Each point is reached from the start by the listed moves, each made once or not at all, plus a little noise. Say if it took an odd or an even number of moves. Then give how often each move was made.

Moves:
(1): [57 39 18]
(2): [-36  50  16]
Start: [-23  -6  15]
Points:
[-60  38  35] => odd (0, 1)
[27 33 35] => odd (1, 0)

Moves:
(1): [ 70   5   3 -35  -3 -14]
(2): [ -1  60   2  11   6 -14]
(3): [13  6 89 39 17  3]
(4): [ 29 -17 -23  61  -3 -14]
Start: [-20   1 -38  37   7 -14]
Points:
[ 76  -5 -54  64   2 -39] => even (1, 0, 0, 1)
[ -5   8  45  78  19 -12] => odd (0, 0, 1, 0)
[-16  62 -36  52   8 -27] => odd (0, 1, 0, 0)

Moves:
(1): [ 34  -7  -8 -20 -16  10   6  -8  -4 -14]
(2): [ 18  24  -6   5 -12 -17 -20   2   6   7]
(3): [ 6 16 39 -8 -3 -3 13  7 -9 -5]
(4): [ 22  -5  -5  48   6  -4  19  -2 -13   5]
(5): [18 14 -6 -6 45 12 -8 -5  5  4]
(6): [  0  11  -2   8  -6  30  -8   6 -24   0]
(7): [  4  21 -17  -1   7  11  38   9  21 -19]
(8): [ 3  1 -3  2 -6  6  1 50 11  6]
Start: [  9 -24 -16 -31  -4  -2 -14   7  -3   2]
Points:
[ 90  19 -58  10 -30  35  21  63  -4 -14] => even (1, 1, 0, 1, 0, 1, 1, 1)
[ 62  -8 -31 -51  17  48 -23   0 -25  -3] => odd (1, 0, 0, 0, 1, 1, 0, 0)
[ 59   8   9  16 -18 -20  -3  64 -10  13] => even (0, 1, 1, 1, 0, 0, 0, 1)
[ 89   9 -54   5 -19   2  27   6   3 -18] => even (1, 1, 0, 1, 0, 0, 1, 0)
[ 78  57 -12  13  32  29  20  24 -19  -5] => even (0, 1, 1, 1, 1, 1, 1, 0)
[ 95  26 -13  -6 -23  -6  42  14  -2 -23] => odd (1, 1, 1, 1, 0, 0, 1, 0)

Moves:
(1): [ 65   1 -16  -8 -23  15 -23 -16  11   7 -29 -13  19   8]
(2): [-16  16   3  22  -1  11 -40 -18  23   2  36 -20  -4  12]
(3): [  2  21  46 -10  11  -7  -3 -10  17 -25  -3  28   0  43]
(4): [  8 -28  14  56 -44  22   2 -10  16  -6 -21  14 -19  -6]
(5): [ 28  -5  21  15  17  -1   1  -5 -23 -28  -7  13 -24 -21]
(6): [  4  -3   7  -7  10  26  20 -23 -20 -10  -4  -2  44   3]
(7): [ 19  32   9  15  12 -11   8   6  12  19  -6 -10   2 -19]
(8): [-12 -10   4   4  15  28 -23  47  -2  17 -11  11 -19   3]
(9): [ -4 -35   3   8  13 -13   8 -17  31  13   1  -1   9   2]
(10): [ -1 -28  13   4  -3  -6   3 -15 -19  19  -9 -16   0  13]
(11): [ 13  -2  12 -10  -4   8  -2  -3 -13   2  34  26   7   7]
(12): [ -6  20  -9 -38 -13  33 -15 -25  -5   5  -6  25 -14 -12]
Start: [-20  13 -20  29 -26 -33   6  -3 -12 -35 -21  -1  -1  -3]
Points:
[ 51 -39   3  29 -88  91 -33 -45 -43   1 -68  42  18  11] => odd (1, 0, 0, 1, 0, 1, 0, 1, 0, 1, 1, 1)
[ -7  36  -7   8 -31 -18   2 -36 -24   9 -42  -3 -14 -21] => odd (0, 0, 0, 0, 0, 0, 1, 0, 0, 1, 0, 1)
[  0  34  60  68 -43  51 -30 -93  -2 -95 -26  57 -19  17] => even (0, 1, 1, 1, 1, 1, 0, 0, 0, 0, 0, 1)

Moves:
(1): [-14 -11   4   5  20 -23   5 -20   1   6  -1  13  20 -23  -7  16  -9  14
 -25 -24  24]
(2): [ -6  -5   9   5  -1  -9  19  -5  14 -12  -6   2   3 -10  -2 -17  18  13
  13   0  -7]
(3): [  0  -5   0   7  -8  37   1  -1  -6  -7  25  -3 -13  13 -13 -20 -11   5
  -9 -16 -17]
(4): [  9 -13  10  12   4  14  26   4  -5  -3  -2  19  22  11  -7  15   6  -1
  -7 -14  -5]
(5): [  5  -4   2  41  23   4  17  -1 -11 -14 -12   3  11   3  21   1   1 -25
   5  -2  15]
(6): [ 12  13   3 -10   8  16   4   5  20   2   7  -5 -18   1  19 -14  -5 -10
   3   8 -25]
(7): [  9 -15   4 -10   0  -3  23  16  19   5  -6  -5 -18 -16  13  17  14  -1
  -2  -4  13]
(8): [  3 -11   8  -2  11 -29 -21  -8  -6  12   0  17 -13  -6   0  12  -1 -18
  20   6   3]
(9): [  5  -4  -1   1  -9  -8   8 -12   4   6  -3   2  -4 -12   5  10   5  -4
   3  19  10]
(10): [ -4   1  18 -12  -8  -4  -9  -2   5  32 -15 -43 -26 -27  18 -15   4 -21
  25  31 -10]
(11): [  1  -4   0  -5 -17 -10  -3  -6  -3  -6   1 -16  -4   7  14  -4  -8 -17
  -6   3  -4]
(12): [ -2 -12  -6  -3 -12 -41  -1  -2   3  26  -1   2 -24 -23  -8  13 -19  -4
  15   5 -12]
(13): [-17  20  20  -7 -35   4  -8  16 -11 -14  17  -9   1 -14 -29  17   9  23
 -15  27 -17]
(14): [ -1  27   0   3  -2  22   9   1   4  -1  23   1  -5  20  -6   8   7 -10
  14 -14 -10]
(15): [ 12   0 -11 -18  -3  15  10   2  -8 -16 -15   1  -8  -6  16 -15   0 -14
   1 -11  -6]
(16): [-23 -32 -19  21  17   3  13 -17  -3   0   3  15   1   4 -12  20  -1  19
 -12 -24 -21]
(17): [  1 -14 -20  26  14  16  31  -2   1   0   2  -2  -8  13 -16 -16  26 -20
 -11   1 -27]
(18): [-18 -21 -11 -17  13 -10  20  10   3  -5   0  33  -2   2 -18  -5  -6  -4
  10  10  -6]
Start: [ 30  41   7  10  20  -5 -13 -21   6 -41  -2 -13  16  10   0  -8   0  38
  -1 -14  -1]
Points:
[ 30 -35 -12   5  22 -75  35 -50  31 -18 -30  21 -48 -57  11  32  13  31
  44 -27 -24] => odd (0, 1, 0, 0, 0, 0, 1, 1, 1, 0, 0, 1, 0, 0, 1, 1, 0, 0)
[ 38  56  41  -3   3  77  60   3  22 -68  45  -2  -6  -6 -10  19  12  46
 -43 -63 -37] => even (1, 0, 1, 1, 0, 1, 1, 0, 0, 0, 0, 0, 1, 1, 1, 0, 0, 0)
[ 51   2  27  -3  13 -42  20 -26  55 -10  12  -4 -69 -44  14  -7   5  24
  43   6 -33] => odd (0, 1, 1, 0, 0, 1, 1, 1, 1, 0, 0, 1, 0, 0, 0, 0, 0, 0)
[ 21   8  -7  -6 -14   3  95  25  10 -51  17  13 -36   2 -32  24  32  -5
  -1  -5 -78] => odd (0, 0, 0, 1, 0, 0, 1, 0, 0, 0, 1, 1, 1, 1, 1, 0, 1, 1)
[-31 -24   0  90  44 -10  78 -64  -6 -77  51  44  -3  10 -61  15  31  16
 -13 -32 -54] => even (1, 1, 1, 0, 1, 0, 0, 1, 1, 0, 1, 0, 1, 1, 0, 1, 1, 1)
